Each row is a point. The points of each table are mixes of a few directions, plus a little noise. How many directions does each table use, and how many do they share? Where both have some left over, give the other angles between the two spaces (their principal angles), to ten degrees, smallest first.
(in the rows, 128 means zero)

First:
[[ 70 164 152]
 [216  82  92]
 [103 114 140]
 [123 153 129]]
Second (5 x 3):
[[119 105 132]
 [ 17 141 175]
 [178 148 106]
 [178 133 106]
 [147 113 120]]
Directions: first 2, second 2, shared 2

First (7 x 4):
[[114 118 116 113]
 [126 137  79  69]
 [133 150 189 103]
 [100  86  89 151]
 [166 143 104 194]
 [147 134 208 209]
 [109 128 114  57]]
Second:
[[ 83 175 122 142]
 [105 152 124 135]
 [138 118 130 125]
 [150 106 131 121]
 [206  48 139 104]
 [114 143 126 132]
 [193  61 137 107]
 [ 36 222 115 157]]
Directions: first 3, second 1, shared 0; angles 90

First (10 x 8):
[[160 136 153 137 108 122 108 120]
 [ 98 122 106 121 147 134 145 136]
 [ 50 110  68 106 176 146 177 148]
 [ 97 121 104 121 149 136 147 138]
 [186 140 173 144  92 115  92 112]
 [ 62 113  77 110 170 142 170 145]
 [110 125 115 123 139 132 138 133]
 [139 129 136 132 122 125 122 125]
 [224 150 203 154  67 106  68 101]
 [154 134 147 135 112 123 111 122]]
Second (10 x 8):
[[142 131 139 132 119 125 119 124]
 [ 80 118  91 115 158 139 158 141]
 [181 139 169 142  96 116  95 114]
 [ 87 119  97 117 153 137 153 139]
 [107 123 112 122 141 132 141 134]
 [ 89 119  98 117 152 137 152 139]
 [249 153 220 160  54 100  54  96]
 [115 125 119 125 136 131 135 131]
 [158 135 151 136 110 121 109 120]
 [ 71 116  84 113 163 141 163 143]]
Directions: first 1, second 1, shared 1

First (9 x 11):
[[122 155 130  86 154  61 176  80 137 106  76]
 [165  97 127 169  90 223  68 182 128 151 190]
 [153 142 134 104 135 114 149 106 144 112 105]
 [170 105 122 136  93 192  78 153 129 145 167]
 [ 85 100  81  79  97  82  72  93  80 171 132]
 [101 117 127 157 127 141 115 152 116 139 148]
 [151 110 126 145 105 180  93 155 128 141 161]
 [ 67 170 155 146 193  51 222 113 140  89  74]
 [137 154 149 130 157 109 179 119 152  98  98]]
Second:
[[168 136 129  94 116 138 131 126 141 113 148]
 [197 135 131  73 101 133 137 128 146 101 159]
 [ 18  82 126 228  85   7 157 160  67 159  48]
 [163 118 129 106  77  82 153 141 123 110 130]
 [ 15 133 125 211 213 174  90 113 116 178  93]
 [168 147 129  90 150 180 114 114 153 118 160]
 [113 126 127 140 135 127 126 128 124 135 122]
 [124 142 128 124 165 175 108 114 141 133 139]
 [168 118 129 102  75  82 154 142 124 107 132]
 [ 78 136 126 162 184 173 101 113 130 153 119]
 [193 137 129  77 104 134 137 127 145 102 158]]
Directions: first 3, second 2, shared 0; angles 30, 70

First, 11 rows:
[[116 140 134 148 143 122 114 139  81  89 126  83  75  93]
 [ 96  91 127 123 142 127 179 130 115  97 138 108 139 117]
 [140  68 142 165 122 153 119 189 129  73 139 103 108 103]
 [148  76 172   7 113 100 161 115 173 104 163  88 150 133]
 [161 160 147 141 143 125  89 109  92 136 111 151 129 121]
 [ 76 139  92  60 111 104 194  87 185 179 142 127 159 167]
 [134 139  95 127  74 138  92 166 219 171 137 128 106 160]
 [140 109 116 169 130 156 144 124 146 165 114 211 204 160]
 [116 146 117 166 138 133 118 133 100 123 117 126 107 116]
 [177 167 152 152 146 131  77 102  87 145 104 176 143 127]
 [101 174 114 151 146 117 122 112  81 125 115 108  88 110]]
Second:
[[ 75 128  79 203 126 149 143 165 127 125 120 116  95 119]
 [ 97 175  80 112 102 106 117 128 189 182 120 119  93 136]
 [105 127 133  51 114 116 177  89 134 131 162  96 147 167]
 [173 153 172  71 138 106 103  84 101 131 128 133 140 130]
 [136 108 105 181 115 140  99 186 184 140 107 152 115 106]
 [109 163  98 142 142 111 134 108 144 174  98 164 136 120]
 [ 65 147 104 172 142 145 169 115  51  97 142  86 100 136]
 [112 132 118  79 109 117 150 113 161 145 145 111 130 152]
 [197  78 177 178 150 151  85 167 101  86 110 167 152  91]
 [145  86 151 162 159 144 147 130  93 103 116 168 176 112]
 [194 114 191  57 109 124  86 125 124  94 156  96 123 138]]
Directions: first 5, second 5, shared 4; angles 40

First (11 x 18):
[[ 81 208 138 128 101  73  71 109  86 121 125 150  95 155  68 127  69 102]
 [ 91 176 109 150 109 110  78  95  97  86  86 151  91 173 125 113 110  96]
 [101 198 101 138 127 118  64 143 103 104  99 151 117 146 131 152 114 104]
 [133 109 126 133 128 137 140 118 132 122 123 125 126 132 139 119 138 129]
 [143  76  99 153 136 173 147 106 144  91  87 123 124 148 194 104 176 124]
 [156 134 141  97 155 133 138 199 148 179 177 116 174  73 119 181 131 156]
 [131 109 124 136 127 137 137 114 130 117 117 126 124 136 142 115 139 127]
 [135 101  84 156 141 177 125 120 137  81  74 132 125 152 203 118 178 117]
 [154  50 147 126 128 144 193 101 152 139 142 104 133 120 138  94 150 147]
 [144 114 175  94 127  99 164 149 139 188 194 111 150  86  70 139 101 155]
 [140 129 165  99 130 104 149 155 135 178 183 116 148  90  80 145 103 150]]
Second:
[[129 130 131 125 134 129 126 127 134 126 134 134 124 132 136 129 119 133]
 [132 127 135 117 137 127 123 123 142 123 140 137 115 137 147 132 107 134]
 [109 130 103 165  96 128 145 146  82 148  84  99 174  98  58 112 198  99]
 [133 128 135 117 138 128 123 122 141 123 141 137 114 137 147 132 104 138]
 [149 128 155  91 160 129 111 108 177 106 173 159  79 158 202 144  53 157]
 [143 129 147 102 150 129 116 114 162 112 161 149  93 148 178 139  77 148]
 [ 96 130  85 190  74 128 156 160  51 163  57  78 208  78  13 101 249  81]
 [129 128 128 127 127 128 129 129 127 129 130 129 128 128 129 128 126 128]
 [108 129  99 166  92 129 146 147  77 152  80  95 179  97  52 110 205  96]
 [138 127 139 109 145 129 120 118 149 119 148 142 105 143 163 138  93 144]
 [145 128 147 102 151 128 114 114 162 111 161 151  93 151 182 139  75 150]]
Directions: first 3, second 1, shared 0; angles 90

First (10 x 24):
[[ 96 161 152 126  79 153  97  75 178  82  21 134 121 150  67 139 249 170
  156 112 219 150 157  91]
 [131 125 126 128 132 126 131 132 124 132 137 128 128 126 133 127 118 124
  126 129 121 127 126 131]
 [133 123 124 128 136 124 132 136 121 135 145 127 129 124 137 126 110 122
  124 131 114 125 123 133]
 [135 121 123 129 139 123 135 140 117 138 151 127 130 123 141 125 102 119
  122 131 108 123 121 136]
 [118 138 136 127 113 135 119 112 143 114  95 130 126 134 110 131 164 141
  137 123 156 135 137 117]
 [133 122 124 129 137 124 133 137 120 136 146 127 129 124 138 126 108 121
  123 130 113 124 124 134]
 [144 111 116 129 152 116 144 154 103 151 182 125 132 117 159 122  67 107
  114 136  81 117 114 147]
 [105 152 145 127  93 146 106  91 164  95  51 132 123 143  84 136 215 158
  148 117 194 144 149 102]
 [140 115 119 129 147 119 140 148 109 145 169 126 131 120 151 123  82 112
  117 134  93 120 117 142]
 [145 111 116 129 153 115 144 155 102 152 183 125 132 117 160 122  65 106
  113 136  81 117 113 147]]
Second (9 x 24):
[[148 116 132 122 148 127  86 158 124  94 162 140 116 165 177  50 159 166
  149 103 173 154 140 145]
 [117 149 119 111 115 108 134 116 151 118  94  99 106 112 115 203 112 109
  104 128 129 135 132 125]
 [105 137 125 145 106 139 186  88 123 180  94 121 157  82  60 209  92  82
  110 163  60  87 107 105]
 [134 122 130 128 135 129 115 138 125 120 141 134 126 142 144  98 138 141
  136 120 142 136 131 135]
 [137  95 144 167 142 170 146 130  86 170 172 179 182 131 119  31 138 139
  161 145  91  94 111 120]
 [123 150 118 103 117 102 118 124 156  99  97  95  94 123 133 194 118 120
  104 116 151 151 140 133]
 [128 133 126 118 128 117 118 133 140 112 123 118 112 133 139 138 129 132
  124 119 144 140 134 132]
 [125 133 126 125 124 124 129 126 132 128 122 122 125 126 123 143 124 125
  124 129 127 128 128 129]
 [135 118 132 134 136 136 120 137 118 129 147 141 135 139 139  86 139 140
  140 125 132 127 128 132]]
Directions: first 1, second 2, shared 0; angles 70
